Rows are points. The points of each table are mixes of a few directions, plus a little noise. Count the directions of each table, and those that both share. Where both have some left over, give the other angles between the two spaces (their principal angles), to ten degrees, smallest first.
In the rows, zero is written as 128.

First:
[[183  98]
 [150 116]
 [ 93 147]
 [161 110]
 [118 133]
 [ 98 144]
 [ 93 147]]
Second, 6 rows:
[[163 109]
 [ 82 153]
 [124 131]
 [170 105]
 [143 120]
 [ 86 150]]
Directions: first 1, second 1, shared 1

First:
[[192 129 145  99]
 [117 130 125 120]
 [130 138 129  76]
 [ 84 120 116 186]
 [101 139 121  84]
 [147 124 133 142]
 [125 116 127 190]]
Second:
[[129 128 128 125]
 [129 130 128 119]
 [123 118 126 177]
 [133 136 130  80]
 [118 113 125 212]
 [136 142 132  55]]
Directions: first 2, second 1, shared 1

First (8 x 8):
[[131 156  58 105 103 156  88 134]
 [100  90 131 149 157 146 136 100]
 [170 141 132 174 121 112 136 115]
 [185 123 196 110 110 128 118 128]
 [ 71 126 139 175 143 104 143 112]
 [125 152 144  63 107 112 127 175]
 [ 77 113 108 116 155 126 152 140]
 [164 122 120 135 128 139 125 119]]
Second, 10 rows:
[[140 130 114 146 131 126 134 123]
 [204 142  42 238 147 114 166  99]
 [ 90 121 170  73 119 135 110 142]
 [148 131 105 157 133 124 138 121]
 [ 97 123 164  83 120 134 113 140]
 [ 95 122 165  81 120 134 112 140]
 [135 129 121 137 130 127 131 125]
 [161 134  91 176 136 122 144 115]
 [ 93 122 167  78 119 135 111 141]
 [117 126 141 112 125 130 123 132]]
Directions: first 5, second 1, shared 1

First (11 x 11):
[[148 119 148 128 110 116 120 123 119 133 127]
 [188 112 182 146  79 110  90 140  92 106 138]
 [137 129 132 136 123 131 118 139 120 112 133]
 [127 131 124 132 130 133 125 135 126 119 131]
 [112 168  88 169 165 185 103 198 114  26 160]
 [ 94 132 102 113 153 133 153 110 152 154 119]
 [141 106 155 108 104  95 137  91 132 180 112]
 [ 82 126  97  96 155 122 170  89 164 188 107]
 [184 107 183 134  79 100 101 123  99 132 129]
 [122 130 121 128 133 132 131 130 130 125 129]
 [ 75 146  77 119 173 150 158 128 157 134 122]]
Second (9 x 11):
[[136 113 138 107 156 122 153 111 171 165 139]
 [172  75 143 146 151 117 155 134 153 134 138]
 [136 142 125 109 142 151 120 142 154 129 146]
 [139  87 127 149 120 103 150 116 117 139 106]
 [ 68 205 110  83 115 150  94 113 125 138 126]
 [156 103 105 145 110 140 128 155 115 118 106]
 [107 161 124 145 103 136  95 141  83  84 124]
 [ 89 173 161  82 169 126 131  94 176 158 170]
 [141  94 121 185  90 109 123 142  61  86  95]]
Directions: first 2, second 4, shared 1; angles 60

First (10 x 12):
[[128 136 129 123 120 128 124 121 125 128 127 126]
 [126 143 132 120 111 128 119 115 122 128 125 125]
 [125 180 139  98  69 129  95  84 107 127 117 118]
 [132  49 111 174 219 128 178 195 160 130 144 144]
 [127 156 134 112  96 128 109 104 117 127 122 122]
 [125 178 139  99  70 129  95  85 107 126 118 118]
 [132  48 110 175 221 126 180 197 161 131 144 144]
 [128 102 122 144 158 128 143 151 138 127 133 132]
 [126 176 139 101  74 129  99  87 108 127 119 118]
 [128 113 125 138 146 129 138 142 135 128 131 130]]
Second (10 x 12):
[[155 150 108  68 117 109 153 132 127 118 110 226]
 [132 107 130 160 133 131  97 141 137 124 135 100]
 [107 105 150 193 158 177 100 135 113 185 159  53]
 [127 130 134 136 145 144 116 141 122 149 133 130]
 [116 143 146 137 145 115  98 149 131 107 114 100]
 [123  99 108 129  90 142 181  77 151 122 167  85]
 [137 159 113  69 140 130 148 142 165 108 146 175]
 [159 113 104 109 119 136 139 130 142 137 139 188]
 [121 109 133 155  87  80 128  97 102  90  86  91]
 [106 161 154 123 145 117 122 136  91 137  95 128]]
Directions: first 1, second 5, shared 0; angles 60
